Every row gives one point. Each table stands for the endless flat space through its points: a line for two points, a plane for three, and so on. Write the one point that lies in both, or say that there is none.

First:
[[ -5 -15 -18   0]
 [-21   1 -18  10]
 [-33  12 -16  15]]
Second (2 x 4):
[[-17  -9 -18   3]
 [-21 -11 -18   1]]
They share: [-13  -7 -18   5]

First, 3 rows:
[[  7   7  19  -8  27  15]
 [ -9   9 -19 -36   8  31]
 [  3   3  11 -18  23  19]]
Second, 3 rows:
[[  8  18   4 -18  22  15]
 [ 10  23  -2 -13  20  13]
 [-16 -16  -4 -12  10  35]]
They share: [  1   7   5 -19  20  21]

First (3 x 8):
[[-19  -6  14   3  -2   4   4  -1]
 [-19 -16   5   8  26  12  17   0]
 [-19  14   2   3   2 -12 -12 -13]]
Second, 2 rows:
[[-23 -22  15  15  -4  18   0   6]
 [-13   3  10  -5  26  -2  30  -9]]
They share: no point

First, 3 rows:
[[  0   9   6 -24  -4 -16 -27   6 -34]
 [  6   4   0 -14   2 -11 -18  -2 -21]
 [ -2  12   6 -20   0 -19 -22   6 -31]]
Second (3 x 9):
[[ -2   8  -8   9  22 -24  -4   6   5]
 [-26   0 -16 -11  22 -28  -8 -10   1]
 [  7  11  -4   9  18 -19  -4   8   1]]
They share: no point

First (3 x 11):
[[-31  -3   4   5 -28  15   4 -18   6  17   7]
 [ -9 -23  19  -2 -20  -5 -10 -24  12   2  -4]
 [  5 -33  29  -4 -14 -15 -18 -24  14  -8  -8]]
Second:
[[-30  -1  22  16 -29 -13 -23 -16  -3 -18  -1]
 [-14 -28  15  16 -17   2 -24 -41  -3 -17  15]
 [ -6 -32  22  10 -23   4 -17 -43   1 -17  17]
 [  3 -44   2  16  -9  24 -12 -49  -4  -5  18]
 [  7 -30  23  -4 -25  12   5 -26  12   4   6]]
They share: [-10 -18  19   2 -19   0  -8 -18   9   2   1]

First (2 x 12):
[[ 15 -13   7  -4  15  11 -25 -15 -10  18   6  -7]
 [ 10 -10  11  -3  16   8 -20 -17 -10  13   9 -11]]
Second:
[[ 15  21  24 -16  36  21  -3 -46  -1  39  25   1]
 [ 36 -30   3  26  15   3  -9  10   0  -3   2 -20]
 [ 11   1  18  -4  24  13  -9 -28  -5  17  15  -9]
 [ -2 -36   1  20  -3  -3 -31   4  -8 -17  -6 -26]]
They share: no point

First:
[[ 10  17 -31   3   0 -11 -14  10 -22   7   5  18 -30 -14]
 [ 10  17 -11  28   5  14   6 -15  -2  22 -15  13  -5 -19]]
Second, 4 rows:
[[  5   7 -17  12 -17  16  -8   5 -27  20  -4   7 -11 -12]
 [  8  31  -3  20  -7 -10  14 -25 -12  24 -13  -3 -13  -3]
 [ 13   8 -32  17  13  13 -14   9  -6   9  -3  30 -18 -28]
 [  3  27  -2  22  -2  -8  16 -23 -12  25 -11  -1  -7  -8]]
They share: [ 10  17 -19  18   3   4  -2  -5 -10  16  -7  15 -15 -17]

First (2 x 18):
[[ 13  -7 -18  -5 -15  14 -25 -25   7  22   7  23  15  20 -16  25 -23 -23]
 [  5 -11  -2 -17   5   2  -5  -5  19  10   7  -1   3   8 -20   5 -19 -15]]
Second, 3 rows:
[[ 11  -8   0 -16   9  10 -12  -6  16   9  11   7   5   0 -12   4 -26 -11]
 [ 23 -16  16 -34   1  12  -8   4  16   7  17  -9 -17  -2  -8   4 -20   1]
 [ -4  -1 -23   8  10   6 -14 -23  10  16   2  30  31  13 -32   7 -26 -29]]
They share: no point
